Rows are points. Each copy is the shape, with its points in the same order, turned, moved and blurred by noise. Is it also mirrored, or only turned?

Shape, 7 rows:
[[  4  13 -13]
 [ 44   7  19]
 [-41  37   4]
 [-28   0   0]
 [ -5 -49 -13]
 [-34  33  -7]
 [-15  -8 -10]]
Copy 1, 7 rows:
[[ 26 -14  15]
 [ -4 -56   8]
 [ 59   5 -20]
 [ 17  12 -12]
 [-28  18   9]
 [ 60  10  -8]
 [  8  11   4]]
Copy 1 is: mirrored
Copy 2:
[[ -5  -9  13]
 [ 36   8  40]
 [-32  25 -19]
 [ -2  -3 -24]
 [ 34 -44 -23]
 [-32  12 -14]
 [  3 -17 -14]]
Copy 2 is: mirrored

Shape:
[[ 10  10  13   2   4 -11]
 [ -5   3  27  34   9  26]
 [ 22 -30  -1   9 -10 -12]
 [  3 -13   7  20 -12 -15]
 [ 26 -22  -4 -30  -5  11]
 [-10  -7 -19  -2   6 -17]
 [ 42  10 -25   5  31   5]
 [-15  16  18  19 -25  30]
 [ 42   1 -25   3 -14  -4]
 [ 34 -14   2 -46  24  35]]
Copy 1:
[[ 13   2   5  -1  -1 -11]
 [-14  23 -14 -33  -3 -12]
 [ 15  19   1   5   1  28]
 [  7  18  16  -3  -7  14]
 [ 23  -4 -24  25 -13  17]
 [ -8   3  17  27   1   4]
 [ 16 -11 -16  10  46  -3]
 [-18 -11  -7 -34 -27 -11]
 [ 27 -18  -5   4  16  27]
 [ 19  -7 -60  37  -2 -10]]
Copy 1 is: mirrored
Copy 2:
[[ -1   0  14 -12   0  12]
 [ 21  -1  27  -7  -4 -38]
 [ 17  30  -6   1  16  19]
 [ 10  24  17  -2   2  15]
 [  8 -10 -22  15  24  21]
 [ -8  19   2  18 -18  11]
 [  3  -6 -38 -24 -21   6]
 [ 30 -23  45  12  -7  -6]
 [ 30   0 -17 -13  -9  34]
 [ -7 -32 -47  12  29  -5]]
Copy 2 is: mirrored

Shape (15 x 9):
[[  0   2  -5 -20 -12 -28  -2  -9  12]
 [-14 -14 -32  14  42  13   7 -11   0]
 [ -3  18 -22  23  32  43   4 -18  17]
 [ -8  -1  -5  15  48  27 -22 -31   6]
 [ 15  20  -2   5 -19 -37   3 -12 -25]
 [-10   4  -7   3  29  15   0   7  23]
 [ 25 -35  27   4   5 -23  -8  13  12]
 [ -8   7 -17   1  56  20  -4 -17   5]
 [ -6  13  26 -17 -27 -13  -6  -8 -21]
 [-11  -8 -32   4  28  18 -37  -3   4]
 [ 12 -32  12   4 -23 -10  -3  29 -17]
 [-26  24   6   2 -25 -22   0 -12  -2]
 [  5 -59  26   5 -35 -30   4  -5   0]
 [ 25 -35   9  18 -33 -27 -19   6  13]
 [ 15   0  -7 -23 -18   3   3 -19  -3]]
Copy 1:
[[-16 -19  20   0 -27   4   4  -6  11]
 [  3 -26 -22 -12  -3  27 -21  53   2]
 [  2 -15 -10 -19   0 -13 -51  60   4]
 [-16  -9 -25 -36  11  -5 -18  60   6]
 [-30  -9  -6  27 -27  -5   2 -13 -25]
 [ 11 -23 -13 -12   1  -3 -21  29  24]
 [ 22  -5 -21 -24 -24   8  28 -13   4]
 [-13 -20 -26 -18  -2   4 -26  56  21]
 [-15  12  13  18  -4 -14  18 -10   0]
 [-16 -12 -13 -31  20  28 -24  26   6]
 [ 22  11 -12   6 -10  21  17 -21  -9]
 [-18 -25  20  22   0 -20   1  -3  -7]
 [ 27   2  17 -17 -21  19  50 -14 -26]
 [ 17  -4   1 -30 -21   9  16 -38 -22]
 [-14  16  21   1 -23   4  -7  10   5]]
Copy 1 is: mirrored
Copy 2, 15 rows:
[[-12  -7 -19  -6  -4  32 -22   5  -7]
 [  2  58   9   6  -2  -1   9  11   0]
 [ -4  41  14 -31   6 -27  14  15 -19]
 [ 25  50   3  -3   8 -14  16  14 -34]
 [ -8 -30 -25  15 -20   7 -14  12   1]
 [ 13  38  10 -19  16  -3 -17  20  -9]
 [  7  -7 -12  27  45  27 -15  31  -4]
 [ 23  53  19  -5  -9  -2   2  15 -22]
 [ 17 -32 -24  -7   3  14 -13 -10   1]
 [ -3  46  -1   8  16  -4 -12 -11 -28]
 [ -6  -5  -9  26  39  17 -15  -1  31]
 [ 12 -15 -37 -19  -8   6 -18  -9   0]
 [ -2 -21 -44  27  52  45  15  18  21]
 [-28 -14 -31  23  47  21  -8  15  -2]
 [ -8 -17   0  -2   3  26   9  -8 -11]]
Copy 2 is: mirrored
Copy 3 (15 x 9):
[[  6   7 -11   2  -8  18   9   6  26]
 [-10  -4  28   3  23  25  18 -14 -35]
 [ 16  14  55 -22  28  11  15   9 -32]
 [ -7  11  49  -3   0  10  37  13 -39]
 [ 35 -18 -21   1 -10 -14  24  -2  16]
 [ -6  10  20  -8  23  18   3  21 -22]
 [  4  13 -23  21 -31   7 -14  21 -25]
 [ -8   8  40   8  30  16  33  12 -28]
 [  2  -9  -4  -2 -21 -28   8  17  31]
 [ -8 -17  38  -5  -5  40  20  16 -23]
 [  3 -26 -17  11 -28  -3 -34  10  -6]
 [  0  -5 -11 -33  -4 -10  19   4  26]
 [ -6  12 -29  13 -54  -2 -28 -19  -1]
 [ 23   1 -26  -2 -55  17 -19   4 -10]
 [ 17   5  20  12 -10   3   0   2  29]]
Copy 3 is: mirrored
Copy 4, 15 rows:
[[-15 -20  14 -16   3  14 -11  13  24]
 [ -5  38 -14  27  -7   5  -1  -4  26]
 [ 11  36  -6  11  -4  -2  10 -49  21]
 [  8  39 -17 -10  -2  -8  28 -22  43]
 [-13 -48 -12 -10  26  22  -7  -1  34]
 [ 21  20   9   5  -7  -4  -7  -8  17]
 [ 14   1 -13 -36  24  -4 -25  32   3]
 [ 16  40   1  17   0   7  23 -12  31]
 [ -8 -52  -4 -25   0  -5  17   0   8]
 [-17  32   5   5   6 -27   2  -7  38]
 [-11 -23 -24 -10  23 -17 -27  21 -12]
 [-12 -46  -2  -8 -22   6  -2  -5  36]
 [-18 -21 -36 -48  -1   1 -36  32 -10]
 [-16 -10 -22 -40  21 -10 -51  10   4]
 [-23 -12   3 -19  11  15   7  -6  -3]]
Copy 4 is: mirrored
